Each row of a before or after table is a point. One or more steps were done to the points. Then noise was added and the rows were shuffled. The steps act on columns, c1 being the first. What was done? A step turns or swaps two columns, mirrors them in a line or flattens them onto one, adds a multiple of one to another, or multiplies or shifts one. Angles are multiples of 10 degrees, from the lower column toward the higher: turns from -170 to 170, lines from 10 to 170 but not 90. Use the fewest steps. Two steps may share a column if one is a turn and the other turns, adds or multiplies; they go together, in the order done. Otherwise the lowest column goes first.

Before (9 x 2):
[[ 57 -39]
 [ 16  64]
 [ 55  31]
 [-19  -2]
 [ 65 -39]
 [ -5  44]
 [  4  78]
 [ 25 -14]
 [-34   0]]
After (9 x 2):
[[ 58 -53]
 [-71 -26]
 [ 40 -54]
 [ 21  25]
 [-70 -18]
 [-13 -64]
 [ 10  16]
 [-28  -8]
 [ 36 -26]]
Steps: turn c1 and c2 by -130 degrees

Before (12 x 6):
[[-11  13 -37  18  -8  59]
 [ -1  -1  27 -40  15  18]
 [ 28  38  41  -8 -25  -2]
 [ -3 -28  20 -22  29  21]
 [ 49  44  14 -30  40  35]
 [-19  34  32 -14  19 -37]
 [ 24  16  -7  26  -7 -29]
 [ 50 -21 -13  14 -30  -2]
 [  6  -6  48  11  29  33]
 [ 20   3  32 -28  50   0]
 [  7   7   7  49 -44  -9]
 [-15  34 -14 -34  32  35]]
After (12 x 6):
[[ -9 -46  35  15  -8  62]
 [ -5  33   7 -15  27  20]
 [-18 -28 -30  -8  20 -35]
 [ 26   6 -32  24  -9 -25]
 [  4  10 -19 -40  25  16]
 [ 52  18 -98 -29  44  38]
 [  8  42 -41  18  26  36]
 [ 25  27 -82 -14 -21  -5]
 [ 49  53 -35   6 -33   1]
 [ 21  37 -51 -16  55   2]
 [-19 -50   4 -31  42  40]
 [  7  11 -24  36 -51 -10]]
Steps: add 1.5 times c1 to c3; turn c2 and c3 by -140 degrees; turn c4 and c5 by -10 degrees
